Every row gives one point. The points of each table are mixes of a few directions, plus a little noise. Count the directions of each table, and those that both share. Where both have some left over, give the other angles between the two spaces (their principal angles), to ten degrees, smallest first.
In the rows, 128 means zero.

First (7 x 3):
[[173 108 136]
 [140 126 126]
 [ 83 153 105]
 [ 92 151 103]
 [187  93 162]
 [ 92 149 110]
 [131 114 158]]
Second, 4 rows:
[[ 83  70 109]
 [150 156 137]
 [158 167 141]
 [121 119 125]]
Directions: first 2, second 1, shared 0; angles 70

First:
[[113 156  86 160  69 120]
 [136  67 145 103 178 150]
 [128 158 155 116 133 111]
 [117 114 104 138 111 134]
 [162 153 107 172 117 151]
 [162 127 156 127 169 144]
 [ 76 120 147  79 118  88]]
Second:
[[102 119  74 163 100 130]
 [137 162 158 114 144 157]
 [ 81 146 140 106 141 105]
 [116 102  96 143 122 146]
 [218 150 160 138 122 146]
 [114  88 139 102 145  87]]
Directions: first 3, second 4, shared 2; angles 30

First (8 x 9):
[[169 167 149 111 157 105 146  96 122]
 [161 160 144 114 150 110 143 104 123]
 [124 126 128 130 127 130 126 130 127]
 [ 96  96 110 141 106 146 114 151 134]
 [140 142 136 122 137 121 135 117 125]
 [186 187 157 104 168  98 155  84 116]
 [102  99 113 139 110 143 114 148 132]
 [ 46  45  87 161  73 173  89 189 144]]
Second, 8 rows:
[[129 154  79 109 116 119 144 120 104]
 [129 122 141 133 132 130 123 130 135]
 [128 138 110 121 124 125 134 125 119]
 [126  70 246 174 157 152  90 146 185]
 [129 159  67 105 114 117 149 120  98]
 [127  91 200 155 146 143 106 140 162]
 [129 126 132 130 128 129 126 128 129]
 [128 166  49  99 110 111 153 115  90]]
Directions: first 1, second 1, shared 0; angles 80

First:
[[135  66 138 161 151 131 110  80 142 125  86 120]
 [107 142 126  95 113 144 122 137 103  98 141 131]
 [151 152 133 124 126 112 145 146 137 146 146 144]
 [110 109 137  93 120 155 109 120 102  90 128 145]
 [106 152 127  82 108 147 125 137  94  85 148 131]
 [118 125 112 155 130 129 124 193 160 212 134 149]
 [159 119 140 141 139 113 137 130 149 155 128 149]
 [148 147 126 164 139  90 152  21 120  48  97  33]
 [119 138 115 137 124 130 128 189 147 191 143 151]]
Second, 10 rows:
[[ 97 140 106 169 123 167 112 174 102 136 165 172]
 [135 127 127 140 175 106 151  77 126 127 130  99]
 [122  97 116  55  81 117  93 116 158 104  25  42]
 [130 114 168  67 114  94 138  77 155 107  84  59]
 [146 140 125 165 166 123 153 118 118 140 165 158]
 [197 131  97 125 160 119 137 154 128 164 134 186]
 [107 130 120 125 170 139 142 129 106 141 167 145]
 [123 135 145 163  95 130 123 134 133 118 134 137]
 [103 135 151 116  98 144 121 153 125 125 148 150]
 [117 132 124 156 100 141 113 145 126 120 127 135]]
Directions: first 4, second 5, shared 2; angles 60, 80

First:
[[133 136 109 128 126 124 127 127 130 107 121 129 115 136]
 [142 191  92  79 141 122 118  97 147 147  94 131  64 129]
 [ 95 104 102 150 103 140 140  83 111  96 120 150 211 165]
 [101  98 111 167 109 116 133 117 119  82 119 138 169 157]
 [193 196  87  51 145 172 130 128 135 134 135 129  74 117]
 [134 142 119 108 129 145 131 113 127 139 129 133 136 129]
 [127 110 143 151 129 112 126 155 129 118 134 119 116 123]
 [148 100 142 130 123 171 142 149 107 119 171 130 186 123]
 [143 146 140 109 141 126 122 142 137 153 130 118  89 109]
 [ 58 104 179 149 124 102 122  78 132 210 105 134 172 119]
 [133  80 180 187 137  81 117 219 134 106 151  96  77 101]]
Second:
[[ 72 110 143 147 114 114 128 111 113 136 116 124 149 133]
 [202 111 129 127 149 141 130 127 106 126 157 164 173 130]
 [175 155 106 105 115 171 123  56 168 216 144 134 168  96]
 [125 141 101 136  97 148 129 139 141 118 146  87 103 107]
 [192 132 111 153 144  86 106 130 132 118 127 139  86 120]
 [118 127 113 146 112 120 129 158 186  91 113 107  90 137]
 [ 85 112 148 145 138  87 126 138 127 108  95 137 119 152]
 [167 124 150 100 166 140 130 115  51 152 151 168 172 127]
 [ 39 144 155  67 121 186 160 147 159 132 105 112 143 153]
 [104 124 124 156 122  92 119 158  97  87 122 104  76 123]]
Directions: first 4, second 6, shared 3; angles 80

First, 8 rows:
[[120 117 119 118 152 117 125 136 125 107 143 126 128 141 114 112 114 118
  125 123]
 [ 89  77  82  87 244  76 114 161 123  38 192 113 116 197  57  53  67  79
  111 107]
 [118 117 118 119 155 115 124 136 128 107 142 126 124 142 113 111 114 117
  124 124]
 [115 106 111 111 174 106 124 141 126  93 153 122 122 154  99  98 103 108
  120 119]
 [152 158 155 151  57 159 135 108 131 182  91 137 134  87 170 174 166 157
  140 140]
 [134 138 136 137 103 139 131 119 128 148 114 131 131 113 143 143 142 139
  131 134]
 [147 152 151 146  69 153 134 112 129 174  95 133 132  95 164 168 158 152
  137 137]
 [150 155 151 148  69 156 134 112 131 175  96 134 135  93 164 167 160 151
  137 138]]
Second (11 x 20):
[[163 152 137 149 114 148 160 113 130 172 140 134 131 132 178 215 138  97
  157 153]
 [145 159 133 100  80 109 133 129 136 107  87 127 147  87 115  99 137 177
  106 116]
 [101 104 160 182 109 168 105 105 127 212 123 138 108 123 169 131 164 144
  146 147]
 [ 95 112 166 160  82 147  92 104 130 193  92 137 116  97 147  71 170 192
  121 135]
 [134 124 106  99 182  95 148 142 129  86 168 122 133 163 108 127  95  88
  127 130]
 [ 92  77 110 166 188 164  98 140 115 126 164 125  98 173 118 152 110  73
  148 122]
 [162 161 111 121  85 151 134 143 124  91  89 125 142  96 119 187 127 123
  127 104]
 [134 136 129  72 179  48 166 126 141 107 175 126 145 160 119  62 104 128
  114 153]
 [127 121 126 171 105 189 107 131 117 145 106 130 116 118 142 192 141 111
  144 116]
 [119 125 129 107 138  98 126 129 132 113 131 125 132 128 110  75 123 148
  112 127]
 [137 140 102  80 147  88 137 149 132  57 129 117 143 130  85  95  98 127
  104 108]]
Directions: first 1, second 4, shared 1
